Rows are points. To make a cloud, some directions were put in groups of two or more. Within a group, all points are equally far from the middle, so they leave a hole (a ring in 2 directions, a hollow ball in 3). The other directions are filled evenly. Then the cloud was stretched, turned, moved and blurred a little. How many holes are there, and how many directions does each take, smallest first?
In the rows, zero is written as 128.

Cloud, 14 rows:
[[136 161]
 [130 201]
 [184 119]
 [154 152]
 [146 106]
 [182 123]
 [ 78  73]
 [165 139]
 [159  91]
 [173 192]
 [116 192]
 [121 145]
 [135 110]
 [160 187]]
Holes: 0

Cloud (22 x 3):
[[169 155 118]
 [121  63 145]
 [154 100 188]
 [ 86  99 161]
 [111 175 113]
 [205 133 152]
 [128 156 205]
 [118  53 131]
 [ 82  83 153]
 [100 165  83]
 [174 130 147]
 [134  99  83]
 [168  77 111]
 [118 148 189]
 [155  94 189]
 [157 139 164]
 [ 62 114 164]
 [ 92 155 110]
 [ 93  86 103]
 [ 88 111 111]
 [182 143 187]
 [ 66 124 112]]
Holes: 0

Cloud, 22 rows:
[[168  44 168]
 [123 155  76]
 [147 152  76]
 [123 135  76]
 [131  74 182]
 [150 135 180]
 [117  90 174]
 [173  60 154]
 [174 104 111]
 [127 181  74]
 [178  92 165]
 [ 92  81 148]
 [101 127  90]
 [114 181 137]
 [152  83  92]
 [175  68 136]
 [104 127 146]
 [100 148 115]
 [153  67 184]
 [149 162  74]
 [109 186 114]
 [112 134  81]]
Holes: 1 (2)

Cloud, 30 rows:
[[166 200  99 162]
 [143  92 153 162]
 [ 91 109 140  67]
 [126 108 129 179]
 [123  53  94 105]
 [152 166  85  47]
 [145 106 170 131]
 [124 138 102 175]
 [102 114 145  69]
 [118 154 140  75]
 [ 77  87  81 130]
 [100 172  36  83]
 [ 86 149 177 143]
 [120 143 181 145]
 [ 99 101 139 189]
 [152 147 147  96]
 [161 132 136 151]
 [168 115  95 127]
 [111 185  44 137]
 [176 171 118  90]
 [124 112 132 181]
 [ 74 107  89 147]
 [ 57 112 192 137]
 [110  86 144 187]
 [ 99 106 197 117]
 [134 157 160 105]
 [ 98 209 120 140]
 [105 170  39 122]
 [ 96 173 156 155]
 [ 82 139  63 122]]
Holes: 1 (3)

Cloud (28 x 4):
[[103 150 113 174]
 [168  85 111 139]
 [126 129 216 115]
 [ 92 129 214 115]
 [ 92 160 213 125]
 [ 81 165 203 132]
 [116  75 184 104]
 [ 48 133 220 152]
 [134  67 174 122]
 [113 159 128 182]
 [124 163 139 146]
 [ 75 142 132 122]
 [ 50 154 158 135]
 [ 81 184 146 156]
 [145 147  67 115]
 [ 66 118 126 125]
 [ 72 117 173 112]
 [ 89 184  88 138]
 [162 149 148 114]
 [ 69 188 149 130]
 [114 180 199 106]
 [113 174 187  91]
 [120 115 134 126]
 [100 143 130 200]
 [169 107 144 155]
 [ 76 134 128  88]
 [164 167 135 128]
 [143 151 146  96]]
Holes: 0

Cloud, 54 rows:
[[127  87 172 149 118  86]
 [ 79  87 153 126 133 164]
 [ 85 135  93  98 152  58]
 [ 89 129  68  87 197 157]
 [143 110 129 109 218 121]
 [ 86 108 134 100 165 183]
 [149 171 203 124 174 115]
 [126 107  99 144 192 130]
 [ 63 197 158 119 108 153]
 [ 60 112  84  87  95 125]
 [ 99 194 154 106 111  79]
 [172 139 135 144 158 145]
 [164 172 100  68 182 126]
 [161 184 100  71 177 141]
 [ 88 159 157 135  54  92]
 [124  97  96  97 195 172]
 [ 83 129 183 151 103 152]
 [132 151 135 103  60 154]
 [168 197 150 104 171 118]
 [116 111 104 128  95 153]
 [ 85 119  59  82 103 136]
 [119 191 141 109 131 182]
 [ 73  90 151 152  96  91]
 [177 156 159 125 104  79]
 [124 174 175 100  77  93]
 [ 75 175 146  87 106  99]
 [ 70  77 153 129 131 107]
 [137  88  80 128 175 108]
 [148 123  57  85 156 100]
 [117 189  68  74 149 143]
 [139 113  55 112 140 100]
 [ 61  87 137 144  93 113]
 [110 141 152 158 195 100]
 [124 142 190 164 119  89]
 [103  96 137 110 177  87]
 [ 69 170  90 148 191 152]
 [121 123  69 103 147  62]
 [ 98 102 149 162 168  83]
 [175 133  96  91  97 151]
 [ 48 177 169 119 146 111]
 [128 181 212 101 105 129]
 [ 85 139 129  84  80  96]
 [161  85  81 101 170 117]
 [147 163  80  79  99 146]
 [ 97 139 193 120 137 185]
 [ 83 190 187 120  98 138]
 [ 68 174 121 128 161 175]
 [ 52 129 154 148 180  90]
 [102 192 150 117 173  90]
 [149 153 138 124 198 170]
 [104 190 196 114 119 110]
 [ 75 131 110  92  65 107]
 [ 51  94 104 119  83 100]
 [ 92 117  72 106 173  62]]
Holes: 2 (2, 3)

Cloud (49 x 6):
[[ 87  99 199 150 149 132]
 [126 105 101  98  94  96]
 [ 78 118 127  96 164 116]
 [148 145  35 144 107 130]
 [105 165 149 169 139 109]
 [159 131 124 123 144  94]
 [169 101 193 122 144 174]
 [ 72 115 122 112  66  80]
 [160 174 165 162 122 105]
 [ 51  92 103 100 134 163]
 [112 114 109 117 200  69]
 [206 130 138 148 178 152]
 [ 50 103 158  75 119 199]
 [ 56 158 141 142 152 159]
 [226 101 143 141 144 159]
 [ 80 112 123 112 124 125]
 [104  60 161 105 200  89]
 [225 119 111 110 164 156]
 [177 170 125 123 195 140]
 [121  71 178 130 118 136]
 [172  71 102 117 132  81]
 [ 99  90  98 112 159 206]
 [132 122  92 176  51 105]
 [104  98  93 148 117 177]
 [ 76 138  85 177  70 171]
 [198 153 166 130 144 162]
 [136  85 181  89 182 102]
 [148  82 141 115 160 192]
 [175 103 168 122 139 116]
 [137 148 106  78 163 112]
 [165 149  60 145  82 122]
 [ 81 155  97 115 104  95]
 [ 69  98 151  74 101 202]
 [ 52  97  86 135 115  64]
 [147 157 192 132 137  95]
 [123 141 145 152 178 217]
 [128 134 189 166 131 112]
 [110  80 101 151 149 137]
 [147 132 138 129  70 103]
 [115 118 108 188  62 128]
 [ 78  82 102 121 148 119]
 [217  63 107 134 124 105]
 [164 166 127 146 100 160]
 [187 129  83 135 131  19]
 [148 107 164  68 238 126]
 [139 145 108 131 119  48]
 [ 85  71 162  97 135 142]
 [102 115 156 164 147 147]
 [ 90  98 124 156 130  72]]
Holes: 0

Cloud, 88 rows:
[[119 165 150  76 100 143 203 100]
 [159 207  72 189 141 112  83 106]
 [108 204 140 150 126 136 101  38]
 [115 146 100 104  73 156 144 186]
 [103  97 106 109 160 179 128  51]
 [179 221 120 148  81 162 104 139]
 [131 115 160 166 168 180 120 179]
 [ 93 159  81 146 115 110  40 104]
 [156 134 136  98 147 174 200 112]
 [187 170 153 150 174 120 173 146]
 [111 119 140 152 186 154 157 182]
 [143 188 115 150  80  49 106 101]
 [ 96  85 162 169 128 150  87  93]
 [109 201  92 121 139 195 152 122]
 [145 181 153 181 188 131 170 141]
 [ 93 194 114 195 151 145 166 118]
 [124 200  90  84 140 131 118  63]
 [124 180  68  68 130 148  78 135]
 [126 135  58 155  88 154  79  64]
 [149 133 189 174 165 136 160 173]
 [111 182  83 191 121 172 178  81]
 [186 158 173 150 148 130  94 186]
 [179 142 113  93 122 189  78  91]
 [102  69  77 123 152 124  71 109]
 [123  82  90  65 139 168  92 118]
 [108 192 156 159 106 107 152  42]
 [124 200 187 119  97  94 123  73]
 [124  85 155  96  80 104 104 114]
 [105 200 143 147 128 138  74  54]
 [113  97 129 178 159 189 132 166]
 [117 183 163 161  99 177 161 151]
 [101 175 141 148 125 113 172 186]
 [111 104 131 182 179 179 165 148]
 [142  85 134 100 123  69  81 125]
 [156 131 158 158 153 134 105  43]
 [ 98 127 171 121 180 144  61 111]
 [159 220 145 194 107  91 129 133]
 [119 150 108  83 168 124 158 174]
 [119 111 155 140 182 183 162 165]
 [113 103  75 167 168 143  94 177]
 [102 151  84 190 194 144 130 123]
 [139 110 149 186 144 118  55 110]
 [156 188  86  58  74 117 118 148]
 [140 108 199 108 142 151 150 170]
 [168 229 138 188 100 111 124 136]
 [ 95 115  97 159  64 117 141 153]
 [173 160 133 129 193 169 162 121]
 [141 113  76 126 127 148 104  44]
 [ 58 163 136 168 122 142 117  67]
 [ 88 165 108 169 163 129 166 160]
 [ 98 137  56 144  66  98 112 134]
 [117 136 102 111  90 174  60  69]
 [ 71 153 149 150  91 104  88 107]
 [ 76  72 162 156 168 115 137 106]
 [118 144  99 172 138 110  74 191]
 [120 158 100 153 142 135  83 201]
 [136 154 132 108 108 215  86  97]
 [ 53 149 146  98 119 118 142  98]
 [ 82 103  96 102 104 181  87  80]
 [ 98 137 115 153 113 184 202 144]
 [145 167  67 112 183 164 111 153]
 [121 139 149 210 129 189 162 109]
 [102 185 169 199 142  94 110  96]
 [151 132 173 171 150  91 151 188]
 [123 106 144  95  66  86 141  97]
 [157 134  85 152  81 103 147  77]
 [131 118  90 197 180 183  89 133]
 [181 136  95  73 149 114 116 175]
 [153 157  47 135 148 111 107 178]
 [180 117  91 116 126 170  86 178]
 [116 107 145  82 155 129  55 156]
 [153 178 163  86 156  75 135  95]
 [ 68 141 103 157  93  91 168 134]
 [126 156 145  67  59 120 112 146]
 [164 203 166 115 109 101 108 186]
 [112 161 123 120 112 196  90  47]
 [139 169 185 136 138  53  96  96]
 [ 93 156  44 149 122  93 140 130]
 [170 138 161 171 130 138 200 135]
 [176 130 188  99 105 150 108 142]
 [139 204  66  89 115 179  90 119]
 [142 164 205 124 187 149 133 138]
 [117 113 146 116 184 191 109 163]
 [160  99  89  75 130 162 107 173]
 [111  80 111 111  73 109  95 111]
 [123  92  56 155 162 131  76 102]
 [132 163 213 102 156  87 120 122]
 [111 110 143  93 185 110 151  84]]
Holes: 3 (2, 2, 4)

Cloud, 76 rows:
[[171 132 161 118 168 111 114  73]
 [ 87  98  24 171 128 176 127  73]
 [ 59  97 101 126 118 196  92  95]
 [189  74 104 140 132 158 120  51]
 [ 95 114 126 148 176  84 133  82]
 [171  82 126 134 147 174 170  88]
 [151 153 141 167 160 157 179 137]
 [169  93  87 134 105  91 135 128]
 [167 120 106 183 184 175 194 101]
 [ 96  85 117 197 141  97 174 126]
 [ 90 118 141 151 172 106  54 110]
 [ 57 121 107  95 159 210 150 122]
 [ 95 134 122 191 175 135 154  99]
 [133 163  75 144 195  74 164 179]
 [ 55 112 142 155 108 117  43 144]
 [124  96  89 170  81 129 158 101]
 [148 101  76 164  98 124 187  83]
 [131 169  81  84 126 120 173  82]
 [133  94  86 135 181 127 125  45]
 [125 150 138 120 150  81  88  56]
 [161 104  51 146  96 101 211  62]
 [135 112 163 120 119 202 116  78]
 [152  83  91 192 170 134 171  81]
 [174 198 101  91 139 167 148  80]
 [189 136  60 109 139 157 179 107]
 [108 150 111 150  71 136 114 146]
 [138 194 144  81 169 113 165 125]
 [ 88 144  64  91 116 113  87 106]
 [186 130  77  62 155 190 132  60]
 [ 79 122 112 170 162 133 120 156]
 [124 148 109 103 182 101 150  80]
 [ 56 183 125 128 121 157  76 173]
 [161  50 108 167 153 171 102  93]
 [ 90 136  49 152 143 159 128 133]
 [113 177 155  58 149 138  75 116]
 [143 156 135 126 125 105 134 171]
 [ 56  86 125 160 140  85 149 104]
 [ 61  82 120 123 144 125  87 139]
 [146 136  96 115 194  95 186  66]
 [177 141 104 122 153 114 201  98]
 [158 101 143 147 117 148 114 104]
 [ 97 113  67 160  70 157 107 129]
 [131 148  87 160 122  68  71 152]
 [ 90  87 138 123 146 104 131  82]
 [ 93 165 108 141 158 114  58 153]
 [106 157 126  62 126 155  59 163]
 [128 162  95  78 147 138 173  85]
 [130 154  43  96 159 143 147 125]
 [127  80 121 141 102 169 143  67]
 [119  62 136 157 168 153  77 152]
 [ 86 129 111 188  84 120 126 124]
 [ 58  56 105 148  78 125  89  73]
 [129 122 119 144 133 191 159  54]
 [104 132  72 119 179 191 103  83]
 [127 142  98 130 208 171 123  62]
 [216 101  82 129 178 139 200  83]
 [132 100 112  62  95 110 102  75]
 [131 167 104 118 164  81 106 178]
 [136 167  69  76 147 150  80  98]
 [138 192 131  60 169 174 132 108]
 [138  98 134 138  95 129 142 132]
 [155 122 169  70 170 130 159 125]
 [114 159 113  66 176 155 151 166]
 [122 160  67 173 193 152 155 155]
 [174 116  71 168 128 156 175  83]
 [ 69 116 152 141 157 153 101 111]
 [135  82  46 164  64 151 180  42]
 [127 136  66  83 103  86 111 126]
 [161  49 105 145 115 201 112  72]
 [126 173 123  92 177  42 156 151]
 [ 96 155 126 130 169 149  50 161]
 [123  87  63 172 189 186 186  62]
 [ 79 107 145 126 178 101 102 120]
 [107 143  82 100 171  89 114 121]
 [183  98 120 159 169 162 165 103]
 [131 128  97 181 151 145 172 148]]
Holes: 1 (3)
